Each row of a before or after table is a point. The points were changed in one or more steps. Then noise was added and the rows were shuffled. The steps act on columns, c1 being the first. What was done? A step turns or swaps two columns, mirrors them in a line or flattens them onto one, adds a multiple of one to another, or multiplies or shifts one. Angles are multiples of 10 degrees, from the lower column toward the higher: turns from -170 to 170, lines from 10 to 170 but not 90. Use the fewest steps. Two steps may share a column if one is a turn and the other turns, adds or multiplies; they go together, in the order done. Otherwise the lowest column goes first.
In the rows, zero is written as 128.

Before (14 x 2):
120 145
143 107
154 107
192 78
125 159
113 159
99 92
150 175
95 125
157 128
102 125
133 180
114 162
158 95
After, 14 rows:
95 113
162 99
131 103
127 158
149 154
110 119
150 144
131 94
98 124
96 114
79 150
179 193
161 158
75 132
Steps: turn c1 and c2 by 90 degrees

Before, 8 rows:
183 145 117 69 96 157 145 82
166 74 151 135 174 109 119 98
112 88 132 161 126 92 119 108
87 85 91 134 159 95 159 117
159 153 82 110 103 96 139 105
141 118 154 160 173 127 123 101
141 99 112 141 146 164 111 145
142 155 153 71 175 135 91 114
After, 8 rows:
166 154 82 110 142 100 143 101
113 91 134 160 135 93 120 110
124 158 149 71 81 136 93 116
190 143 117 68 141 157 146 78
150 72 154 133 73 109 120 99
140 98 112 141 105 162 112 144
79 84 92 133 110 97 157 117
123 121 153 161 80 127 121 102
Steps: mirror c1 and c5 in the line at 170 degrees

Before (14 x 12):
134 75 147 149 113 142 78 86 134 92 140 146
109 111 154 129 116 173 172 158 184 172 118 130
155 118 146 93 83 141 155 131 119 164 81 137
128 83 126 191 147 83 80 128 162 70 145 125
150 121 102 106 138 138 94 109 94 137 115 118
145 116 119 128 81 175 162 135 68 139 76 122
133 87 112 184 131 117 104 101 126 103 179 130
153 172 147 171 116 172 138 165 149 144 114 144
132 164 146 124 130 166 173 156 149 102 125 134
110 141 162 168 153 130 123 169 108 110 143 170
127 111 93 115 111 171 131 108 110 142 64 146
172 83 106 163 150 121 118 99 128 102 136 165
122 128 106 129 81 128 135 82 100 139 98 150
132 149 125 145 108 159 140 207 157 114 153 168
After, 14 rows:
110 136 161 170 153 130 108 168 107 111 144 170
153 158 148 170 117 171 152 166 148 144 114 144
121 129 106 129 80 127 164 80 100 140 100 150
132 153 148 124 129 164 175 155 149 103 125 134
152 123 103 106 137 139 106 108 93 137 114 118
133 99 113 183 131 117 52 103 127 102 178 131
129 98 127 191 149 82 64 128 161 70 145 125
109 117 153 129 116 172 183 159 185 172 117 131
172 98 105 163 150 120 110 98 127 103 138 165
135 90 147 148 112 143 66 85 134 93 141 147
154 121 146 94 83 141 202 134 118 165 81 137
131 144 125 144 109 159 114 206 156 113 154 167
129 116 92 114 111 169 195 109 111 143 63 147
146 121 117 128 80 174 213 135 68 141 77 122
Steps: multiply c2 by 0.7; add -1 times c11 to c7

Before, 9 rows:
137 140 163 150 112 152 116 89 127 125 125 119 110 156 161 114 110 162 108 124 151 115 117 91
113 138 139 137 125 111 85 99 97 117 131 140 109 187 140 117 98 161 126 133 205 134 131 92
90 132 133 127 103 114 127 108 149 127 129 174 104 172 141 134 95 153 142 130 158 128 103 93
125 126 152 162 85 116 112 127 126 146 153 154 107 151 163 138 103 130 129 111 198 121 133 120
135 146 161 153 209 150 87 123 157 140 134 129 178 91 101 143 128 95 147 188 105 132 137 166
180 129 161 138 177 134 87 80 130 133 158 125 197 113 101 131 118 93 169 146 104 120 107 150
178 135 166 149 149 129 91 125 144 131 114 105 204 110 96 129 114 112 161 155 94 172 141 156
117 133 159 143 102 100 144 117 86 132 135 150 88 154 142 136 105 131 138 158 161 118 134 74
155 183 152 143 187 125 110 70 141 70 151 155 205 174 94 177 62 163 43 79 96 71 201 171
After (9 x 24):
115 139 139 137 126 111 86 100 98 116 128 140 109 185 52 117 97 142 125 116 154 132 131 92
92 131 132 128 104 114 128 108 148 127 130 174 103 173 96 136 93 137 143 115 138 129 102 92
117 135 159 142 102 99 145 119 87 133 133 149 87 155 106 136 102 129 137 104 160 119 136 72
123 125 151 162 86 114 112 127 126 145 150 153 105 150 52 138 102 127 129 102 124 119 133 122
184 130 159 136 177 133 89 78 130 132 157 124 199 112 160 134 120 116 169 147 144 123 104 149
180 136 165 150 148 127 90 126 143 134 112 105 204 108 174 128 114 123 161 146 148 172 142 155
156 183 149 142 188 125 110 72 142 69 152 156 206 174 148 178 62 141 42 177 85 72 198 175
137 141 162 149 114 152 117 88 129 126 122 119 111 157 102 111 110 141 108 102 123 117 117 92
134 147 161 157 211 152 88 123 157 140 136 130 177 92 173 145 129 119 147 134 182 133 135 166
Steps: turn c15 and c20 by -110 degrees; turn c15 and c21 by 70 degrees; multiply c18 by 0.4

Before:
76 32 57 102 160 108 52 177 154 83 117 128 101 166 109 129 153 146 133 178 96 48 68 154 167 129 169 95 146 155 143 148 173 169 156 90 48 133 108 172 92 169 160 45 136 16 52 193 155 154 114 128 167 126 133 150 68 176 101 56 130 114 129 140
169 91 93 161 188 93 108 126 170 111 54 148 150 108 158 151 127 144 71 119 152 110 126 113 139 99 118 122 171 68 153 88 113 182 141 110 143 196 129 136 131 133 101 214 109 153 119 105 134 146 102 101 137 133 139 90 161 151 107 128 152 100 180 142
132 71 87 166 147 84 105 101 145 82 102 147 121 152 139 159 161 90 99 160 140 144 114 83 109 99 147 136 132 96 131 108 144 197 80 121 121 155 118 103 149 141 100 235 139 156 118 96 106 154 93 116 112 128 151 78 138 141 141 151 154 86 139 116
90 124 127 150 79 154 146 135 109 99 191 94 99 144 108 125 130 132 113 111 101 165 118 163 178 177 118 157 150 86 104 108 114 116 147 134 113 110 98 157 118 157 157 73 200 99 131 110 171 132 135 128 131 98 152 173 110 126 129 143 194 157 96 141
137 85 114 162 166 84 83 111 179 93 129 132 153 77 154 129 158 129 96 144 136 111 81 100 138 113 106 138 119 93 170 102 135 192 122 154 115 156 172 113 163 108 115 202 133 131 118 77 78 146 89 123 163 110 147 73 142 151 122 146 190 121 131 123
80 99 121 138 121 149 92 99 101 112 123 118 79 124 140 95 110 121 145 102 111 131 148 110 156 147 132 161 151 119 163 103 127 102 149 106 97 118 143 145 146 128 159 21 194 111 175 115 180 107 124 125 145 162 169 144 145 138 120 107 144 151 124 176
101 118 136 176 88 132 130 135 76 115 127 106 90 147 129 110 116 163 110 127 107 166 102 121 161 149 103 148 100 115 116 102 132 92 140 139 116 103 94 175 140 124 179 88 165 105 119 104 132 87 127 106 161 125 164 129 137 89 136 104 160 115 144 140
53 89 156 127 103 157 120 111 61 137 148 108 131 103 104 110 102 126 112 111 92 142 114 111 163 134 125 139 169 124 126 129 101 108 195 125 127 111 121 186 128 128 136 110 211 146 122 166 165 117 130 125 148 116 158 133 129 91 130 92 154 133 97 137
120 118 109 156 140 106 101 104 163 115 75 194 122 104 153 114 139 128 101 137 155 145 140 113 168 92 135 115 166 133 137 78 147 193 127 145 99 118 150 120 119 122 110 197 134 118 99 112 125 129 98 118 125 107 135 96 138 126 105 144 182 96 124 132
136 121 144 167 116 145 116 117 134 121 145 136 141 120 138 134 93 121 108 101 118 154 122 107 155 144 125 149 141 136 132 163 97 88 136 122 144 126 96 148 156 96 128 107 138 93 176 122 138 95 143 112 121 100 148 171 147 90 151 111 148 128 101 119
164 59 119 121 118 47 115 121 152 105 85 181 145 129 128 125 121 101 101 130 158 132 100 101 163 105 145 173 172 97 146 92 142 188 156 162 138 168 148 111 178 113 110 201 109 144 117 107 116 144 82 100 136 113 168 78 187 144 126 150 183 88 142 158
91 125 107 142 93 139 125 120 110 104 161 106 100 150 159 117 132 143 112 98 110 180 100 138 133 144 139 148 152 129 104 148 137 130 168 126 120 134 137 206 154 120 166 65 206 103 142 96 133 116 184 133 125 135 142 156 164 94 111 104 170 139 118 100
93 126 117 111 108 126 124 155 84 126 165 78 72 119 125 94 93 127 97 84 122 169 145 162 124 158 126 144 161 126 127 140 135 80 168 118 67 81 95 175 146 145 153 98 169 138 134 159 155 97 125 147 154 110 135 137 144 107 118 93 146 157 76 161
After, 13 rows:
123 121 147 168 115 154 117 117 135 120 146 138 143 119 139 134 94 121 106 104 120 156 123 104 155 145 123 151 137 136 133 163 98 87 138 122 146 128 98 150 157 96 129 107 137 93 175 124 138 108 142 113 121 101 148 173 145 91 152 112 148 131 101 121
112 59 120 121 119 71 116 122 151 107 89 183 145 129 127 125 120 99 102 131 159 131 100 101 164 106 143 172 170 100 147 91 144 189 156 163 139 168 147 112 177 113 109 201 110 143 118 106 118 174 81 100 136 112 166 75 188 142 126 149 183 90 141 159
103 119 108 156 138 114 101 103 164 114 76 193 122 103 153 112 138 129 103 139 159 145 139 112 168 91 135 116 129 134 136 79 146 193 125 146 98 118 150 122 118 123 111 197 134 118 99 111 123 137 98 119 126 106 135 97 138 126 106 143 185 97 125 133
127 68 89 166 148 90 105 101 147 83 101 148 119 152 138 158 162 91 99 162 142 145 114 83 109 99 147 137 133 96 130 110 143 197 80 121 121 154 118 103 150 140 101 235 142 156 118 96 106 160 92 116 113 128 151 77 138 142 142 153 153 85 139 115
94 126 117 111 110 143 126 156 83 125 166 77 72 121 125 90 92 127 96 85 122 170 144 162 124 159 127 142 103 127 128 139 134 81 168 118 67 81 94 173 147 145 154 99 169 139 133 158 155 118 124 146 154 109 134 136 144 106 115 92 147 156 77 161
136 119 135 178 86 148 131 135 77 116 128 106 89 147 130 108 117 163 111 126 109 167 100 122 162 148 104 148 95 116 116 101 132 92 139 138 116 101 93 176 140 125 180 89 165 104 119 106 131 110 128 106 162 125 164 130 138 89 136 104 160 116 145 138
102 123 127 149 79 144 146 136 109 99 189 94 100 144 107 126 130 133 113 112 101 167 119 161 178 175 116 159 101 89 104 110 113 117 150 133 113 111 97 157 118 157 158 72 201 98 129 110 171 117 135 128 130 96 152 173 110 125 130 143 193 156 96 141
75 90 154 129 102 152 119 111 63 137 149 107 130 103 104 108 104 126 112 108 91 142 114 112 163 132 125 140 67 125 126 129 100 108 193 124 127 111 121 184 129 128 136 109 211 145 123 166 166 109 126 126 146 116 158 134 128 90 131 92 154 134 98 137
99 31 56 103 160 103 51 177 153 83 117 128 102 167 109 128 153 145 132 178 95 49 70 156 166 128 170 95 83 154 142 147 172 167 154 88 50 136 107 171 90 168 159 45 137 16 53 193 155 151 114 127 167 128 133 150 69 175 102 56 130 114 130 140
114 93 93 159 187 98 111 127 169 113 53 149 149 108 158 151 127 145 72 120 151 112 125 113 137 98 120 122 176 68 152 88 113 180 141 111 143 196 131 137 133 134 101 214 107 155 120 103 135 153 99 102 138 134 138 91 162 150 106 128 153 100 180 141
93 99 121 139 119 150 92 97 98 111 124 118 79 123 142 96 109 121 147 102 111 129 147 112 156 148 133 162 87 118 163 104 128 102 150 106 97 116 142 144 146 128 159 20 194 110 175 116 179 107 126 124 146 160 169 146 144 138 120 108 144 150 124 176
138 85 113 162 166 94 83 109 180 94 127 132 154 77 154 131 155 128 97 143 135 110 80 98 139 114 105 137 134 94 170 103 135 193 122 153 117 156 171 113 164 107 114 201 133 131 116 77 77 157 88 124 161 108 148 73 143 152 122 144 193 121 131 124
99 123 109 142 94 141 124 118 110 104 162 105 98 151 158 117 132 141 112 99 112 180 100 138 133 142 139 148 99 129 104 147 135 131 168 127 119 134 136 209 155 120 166 65 205 104 143 94 134 118 184 133 125 135 141 154 166 93 109 104 170 140 118 99
Steps: multiply c29 by 0.7; turn c1 and c29 by 70 degrees; flatten c6 and c50 onto the line at 140 degrees

Before, 13 rows:
196 150 130 122 93 137 129 113 131 133 118 99 170 148 96 122 112 115 174 138 66 162 181 126 120 101 179 157 121 111 198 88 101 136 79 165 120 71 189 124 160 138 128 111 98 106 148 146 98 120 156 122 123 128 182 140 137 120 149 98 119 164 121 142
99 85 110 63 67 119 64 155 124 136 96 141 176 120 35 136 186 170 159 139 157 196 96 90 111 64 160 179 116 144 167 146 146 122 126 200 100 105 162 146 129 151 176 158 96 132 117 146 149 91 126 131 147 121 160 147 120 131 141 123 123 98 72 170
86 146 141 193 139 110 92 108 116 125 100 144 69 150 92 185 140 110 127 175 142 117 101 99 159 128 120 114 117 116 129 111 114 120 146 143 104 96 144 142 113 126 132 161 88 155 126 155 131 185 114 147 126 139 176 136 176 152 147 95 129 84 125 137
127 106 122 107 115 119 113 113 134 112 75 143 120 124 95 129 96 62 119 180 104 125 126 177 76 124 149 151 201 151 103 141 161 139 84 102 233 103 103 174 66 196 109 152 113 155 179 108 88 157 148 85 133 117 123 164 157 85 178 171 128 88 124 101
122 127 151 159 74 126 134 172 102 131 116 141 124 130 158 151 173 188 142 144 109 163 102 142 107 145 148 72 102 110 95 92 104 132 155 131 168 107 131 134 142 115 117 158 112 101 154 145 146 127 129 137 162 146 91 149 137 146 137 117 173 121 153 152
103 186 147 165 141 107 101 153 112 179 141 176 68 105 127 105 138 118 122 159 106 113 96 166 113 116 168 125 124 70 147 116 135 108 136 142 158 175 162 151 94 132 138 108 103 105 110 218 112 110 143 76 122 117 135 183 100 130 175 160 101 105 135 154
161 138 107 148 129 135 59 194 154 166 163 171 122 152 127 100 134 85 159 140 90 88 99 184 176 93 150 188 113 101 135 159 126 121 126 115 178 133 111 133 152 133 143 166 112 151 143 104 152 175 128 102 134 150 156 121 104 168 117 126 81 128 113 110
168 146 153 98 111 103 139 150 160 156 117 182 165 138 141 170 141 138 98 144 86 112 55 139 77 98 123 182 116 70 124 176 153 124 128 154 189 105 121 190 130 154 147 137 133 110 151 55 127 175 164 118 119 141 134 118 134 42 132 175 136 120 98 173
161 109 134 82 104 80 89 115 159 149 173 124 147 157 52 135 141 120 137 159 72 162 140 146 145 105 109 133 124 130 182 103 114 137 153 134 153 121 165 150 143 131 136 140 126 98 164 166 117 144 102 87 97 162 185 147 148 137 143 150 118 133 137 138
152 141 179 86 129 62 135 113 146 118 143 134 154 138 86 112 143 126 147 133 82 140 150 145 138 109 117 86 116 100 132 142 142 130 99 90 125 78 125 119 174 110 159 119 127 92 93 145 123 164 99 87 110 141 125 164 175 126 153 150 137 150 144 151
121 62 64 127 118 143 88 164 191 95 85 121 158 147 125 118 98 102 148 115 79 184 73 121 120 107 179 142 152 77 153 160 102 89 114 123 170 153 175 147 146 138 112 111 123 149 148 136 143 113 88 113 172 122 146 150 164 158 126 80 138 131 104 123
144 133 120 119 147 153 127 176 165 150 185 157 145 129 143 129 127 71 114 173 77 114 124 100 119 64 160 192 85 149 161 117 142 140 111 151 145 92 150 110 106 125 100 94 119 174 109 121 106 115 118 92 110 94 108 188 149 119 115 143 141 60 174 124
136 126 101 125 163 113 105 111 162 163 137 69 54 132 98 80 123 89 114 167 119 114 84 124 135 94 129 107 155 127 149 137 92 109 110 163 105 106 152 113 137 119 158 206 134 87 119 137 137 155 142 93 96 153 180 89 101 103 168 170 138 123 153 134
After, 13 rows:
144 135 119 117 160 149 128 176 166 151 185 156 147 130 146 128 127 69 114 174 77 112 125 120 117 64 161 190 87 151 162 117 144 140 112 152 145 91 151 106 107 127 101 96 118 175 111 144 104 118 120 90 110 94 107 188 147 116 116 145 120 59 174 125
103 186 151 167 109 106 101 151 108 181 141 177 66 106 131 105 137 119 120 157 105 117 96 164 113 114 169 125 123 73 149 115 136 111 135 144 161 175 161 149 95 128 138 108 101 107 113 100 111 111 147 74 124 115 133 182 99 128 175 161 216 105 134 153
135 126 99 124 154 112 104 116 163 164 136 71 55 128 96 82 127 91 115 167 121 113 86 147 136 97 127 108 157 127 150 138 96 105 109 162 107 105 152 116 138 117 162 206 135 85 116 137 138 160 144 93 95 153 163 86 101 103 164 169 138 123 155 135
121 125 151 159 79 126 131 170 105 136 115 138 124 127 156 147 169 187 145 144 110 163 100 105 110 143 146 72 104 109 93 91 102 134 156 128 169 107 131 135 143 115 118 160 114 102 158 177 148 126 132 137 165 146 104 147 133 149 135 117 148 120 155 152
194 147 125 120 101 134 130 113 131 132 121 98 169 152 95 121 112 112 174 141 68 160 182 104 118 99 180 155 118 109 199 92 102 137 83 164 118 71 190 126 160 140 130 115 96 105 147 120 96 119 155 123 125 127 165 144 137 122 150 96 145 164 123 148
83 144 143 191 155 113 87 105 118 124 100 144 71 151 89 186 138 111 126 176 139 118 101 109 160 132 121 116 119 117 132 111 113 121 148 142 105 95 146 143 114 127 129 162 88 155 123 129 130 185 112 147 129 137 164 135 177 152 147 98 158 88 124 141
130 102 118 106 86 116 114 116 136 114 75 147 120 123 94 130 99 62 117 178 101 123 126 153 75 120 151 148 198 152 101 139 158 142 83 100 230 101 98 174 70 197 110 149 113 157 180 126 87 153 151 84 130 118 118 162 158 85 175 173 105 87 126 103
159 136 104 146 96 133 59 196 153 167 164 171 120 154 129 96 132 86 160 143 88 89 100 170 178 92 151 188 114 101 136 161 127 117 126 117 179 132 111 130 150 128 141 163 115 152 142 79 149 173 127 102 138 151 150 121 106 166 115 128 104 128 115 108
95 82 108 65 106 119 63 152 121 132 96 142 174 120 36 135 186 168 159 140 159 193 97 61 112 66 162 175 118 144 168 143 149 124 125 199 100 101 163 147 128 146 176 158 99 132 115 124 145 89 127 129 148 120 146 149 119 134 139 121 147 101 74 166
149 140 182 88 114 61 133 116 151 119 146 139 155 138 87 111 144 121 149 137 86 142 150 141 138 112 118 86 112 100 133 140 140 132 100 90 129 79 128 119 175 108 162 122 130 90 95 137 126 161 100 91 110 141 125 165 176 130 154 148 146 151 144 149
161 105 131 79 95 80 89 115 156 148 174 123 147 159 49 136 140 120 136 159 68 163 135 122 145 101 109 134 125 131 181 107 113 135 153 132 150 121 162 151 145 133 132 142 124 101 165 119 114 144 102 89 101 162 168 144 147 136 144 151 168 136 135 143
169 143 149 98 107 105 142 152 158 158 116 184 163 140 141 172 142 137 98 138 84 111 57 123 77 102 125 183 117 73 122 177 155 121 126 150 191 104 120 190 130 153 144 135 136 111 155 136 127 176 163 121 117 142 132 114 134 40 129 173 57 121 102 175
118 62 67 128 127 141 91 165 188 92 83 119 159 148 122 116 96 100 146 113 78 182 72 114 123 104 179 141 153 77 153 160 102 89 116 123 170 155 173 150 147 142 115 108 124 150 151 140 147 109 89 111 172 121 141 148 163 156 124 81 134 131 103 125
Steps: turn c5 and c24 by 40 degrees; swap c48 and c61; multiply c55 by 0.7

Before (13 x 64):
140 88 84 155 174 99 158 100 112 119 92 146 126 80 137 142 126 173 137 125 132 169 125 120 117 199 95 170 108 164 131 141 101 166 82 179 162 142 148 97 149 119 123 123 120 108 118 113 114 194 85 129 57 96 93 127 145 136 86 166 151 149 119 110
126 151 151 65 107 134 118 87 171 167 115 153 96 118 180 184 138 132 154 126 123 117 82 166 116 104 104 125 103 89 164 107 155 144 77 104 99 108 110 132 173 99 172 122 145 163 114 125 150 127 147 101 158 159 132 192 93 52 160 109 160 103 113 120
150 102 129 122 202 146 143 90 137 109 124 163 136 100 140 155 144 139 143 138 85 143 124 132 155 195 72 192 103 134 147 142 146 162 73 180 169 129 144 165 112 118 130 116 93 126 119 130 115 134 108 135 92 117 76 134 135 114 116 151 146 174 150 100
127 86 112 165 196 155 146 91 143 113 61 150 117 116 106 147 167 162 134 106 118 153 130 137 123 203 111 173 73 129 136 149 132 172 134 166 164 139 134 140 145 143 164 112 118 121 110 128 87 159 105 120 52 103 77 108 148 72 101 151 119 127 148 108
130 133 182 170 136 122 133 84 111 142 136 106 93 167 70 136 87 193 84 144 133 134 138 102 148 185 131 202 95 113 96 67 112 137 127 163 184 85 151 149 124 134 123 131 186 125 176 75 104 116 174 97 153 124 103 139 131 192 74 131 138 160 124 144
116 171 120 161 84 127 135 97 81 149 109 86 92 158 127 104 82 172 90 133 105 150 155 129 158 178 170 207 111 86 138 62 113 135 109 149 191 84 115 144 140 123 77 124 138 107 134 84 136 109 147 107 161 142 97 106 139 151 119 144 123 164 146 140
99 181 139 60 115 159 105 105 126 141 114 113 119 107 163 151 145 108 145 126 112 143 126 160 56 122 102 109 127 121 132 107 135 138 78 106 110 104 120 155 139 135 155 124 140 162 75 160 148 139 159 83 144 146 111 225 144 88 116 99 163 90 159 124
155 173 114 64 127 163 144 92 138 155 144 140 111 121 162 148 155 104 111 142 121 149 130 143 78 100 121 94 128 122 112 115 156 127 126 115 86 80 77 133 145 91 157 122 121 170 78 164 126 150 166 64 167 154 132 186 93 86 153 123 143 119 117 128
154 142 106 94 112 120 143 136 137 146 111 151 137 138 168 188 151 133 144 126 97 126 102 146 86 124 119 133 171 116 133 132 160 148 69 56 73 105 127 162 140 87 154 107 130 166 85 175 142 145 156 84 160 155 117 175 119 46 118 106 141 105 149 119
105 68 122 127 169 128 148 106 121 109 92 163 138 124 160 141 131 167 122 116 140 140 153 111 97 157 76 173 114 141 126 177 152 150 117 191 161 111 168 128 123 130 138 156 117 104 102 112 122 146 110 148 74 131 72 99 128 109 108 127 130 134 143 86
151 144 138 160 127 107 147 62 94 157 122 83 75 146 108 121 102 154 95 109 126 125 144 126 150 166 143 217 119 90 156 69 158 129 116 141 157 120 101 109 73 158 120 111 177 99 132 67 125 126 171 124 182 143 87 150 121 153 88 107 149 173 139 146
147 151 133 67 68 153 129 89 160 143 99 118 149 127 171 182 137 133 128 170 110 136 111 160 91 138 109 103 164 130 136 101 155 142 125 86 123 129 97 172 124 136 131 129 113 158 83 143 144 170 120 124 168 163 121 179 92 71 108 131 151 104 125 114
147 143 121 100 128 127 131 90 139 119 128 158 118 114 184 146 148 144 141 180 131 130 135 182 95 121 115 102 121 142 148 101 131 111 100 98 120 81 114 165 143 129 152 117 146 145 103 172 141 135 167 121 187 166 86 182 129 50 133 93 168 100 110 150
After (13 x 64):
142 89 80 156 140 95 158 97 115 169 96 80 126 31 133 119 131 171 135 124 133 116 122 120 117 196 96 168 109 163 129 145 101 170 98 189 166 141 83 101 151 119 125 111 113 108 122 115 117 196 87 131 59 95 96 127 141 137 84 171 144 148 119 109
131 130 180 172 106 120 130 83 110 122 138 127 93 209 69 133 91 190 89 138 134 113 137 101 149 184 138 198 99 113 93 67 114 139 146 170 183 81 113 146 124 139 121 126 181 124 175 83 104 118 175 97 155 121 101 140 133 189 72 134 137 161 129 141
148 95 131 123 150 147 143 90 134 153 122 53 137 69 143 114 137 134 142 130 80 138 124 132 156 191 72 191 105 137 146 139 146 163 100 189 170 127 84 170 110 114 128 101 91 128 116 132 108 136 109 134 92 118 69 131 135 110 115 145 145 171 150 96
126 88 111 167 142 153 146 92 141 151 62 54 115 97 106 112 170 163 132 122 121 135 131 136 125 209 111 179 73 129 139 150 137 172 139 179 162 137 136 140 145 138 166 109 122 120 110 123 86 151 110 121 54 109 76 106 150 71 94 151 116 128 154 109
150 145 121 110 158 123 126 92 138 134 130 123 115 98 184 120 148 143 137 148 131 133 136 179 97 120 118 103 115 143 142 104 124 107 97 109 117 85 114 172 143 127 153 110 147 152 105 174 143 136 169 121 190 164 87 177 126 48 138 93 166 102 107 156
103 185 142 58 117 162 105 109 124 137 117 140 113 89 157 123 148 108 143 126 113 116 127 163 58 125 102 111 125 117 134 108 127 139 85 112 111 104 101 154 139 133 157 104 141 165 79 163 147 144 160 80 143 146 114 227 145 94 116 103 169 95 158 118
105 67 125 125 158 123 148 106 119 144 92 82 138 117 157 158 130 169 115 122 136 140 150 113 97 154 79 173 109 147 123 178 151 149 147 200 159 104 90 133 122 124 136 114 123 112 105 112 125 147 103 158 74 137 72 102 130 111 110 123 130 134 141 89
145 150 131 67 129 159 128 83 158 127 98 191 147 123 170 131 137 132 125 154 112 108 108 160 92 139 103 102 160 132 135 102 153 146 107 91 120 129 155 173 126 136 129 70 113 158 86 139 147 174 121 121 170 165 119 183 95 75 103 129 154 104 125 115
161 175 115 69 139 159 140 96 137 131 145 127 106 109 160 118 150 106 112 136 124 90 135 146 78 101 119 95 122 123 113 119 150 128 92 122 94 81 164 136 146 90 157 109 120 170 78 165 120 152 165 63 164 154 130 191 93 83 153 123 139 118 117 128
129 151 155 62 162 134 119 85 174 96 116 145 94 112 182 126 140 134 155 127 121 96 81 163 121 102 107 126 106 88 165 107 150 143 76 114 99 110 114 137 171 101 174 71 150 161 117 126 152 132 148 102 163 162 131 195 97 57 157 108 167 100 112 121
145 145 136 155 86 108 142 67 95 111 116 132 78 164 107 111 99 152 92 117 127 104 149 127 150 169 142 219 113 88 160 69 153 126 98 148 152 119 144 118 72 152 117 135 177 95 128 64 124 125 173 126 185 142 90 153 120 152 90 105 147 170 137 146
115 171 122 160 87 127 133 97 76 137 110 172 86 187 123 128 84 175 99 131 103 97 153 126 153 173 173 205 110 82 136 58 112 138 102 165 191 85 122 151 142 128 77 156 135 105 136 84 134 108 146 109 161 145 95 105 141 155 121 146 120 161 149 136
161 145 111 97 151 119 142 131 139 122 112 144 137 145 170 109 146 132 143 130 98 113 100 145 84 122 123 129 179 115 129 138 161 147 84 73 73 103 90 163 139 91 157 71 130 169 87 169 134 149 157 85 159 158 113 170 121 47 116 100 145 105 147 118
Steps: turn c5 and c12 by -100 degrees; turn c10 and c22 by -120 degrees; multiply c14 by 2; turn c16 and c44 by -90 degrees; multiply c20 by 0.4; mirror c35 and c39 in the line at 20 degrees; shift c36 by 10
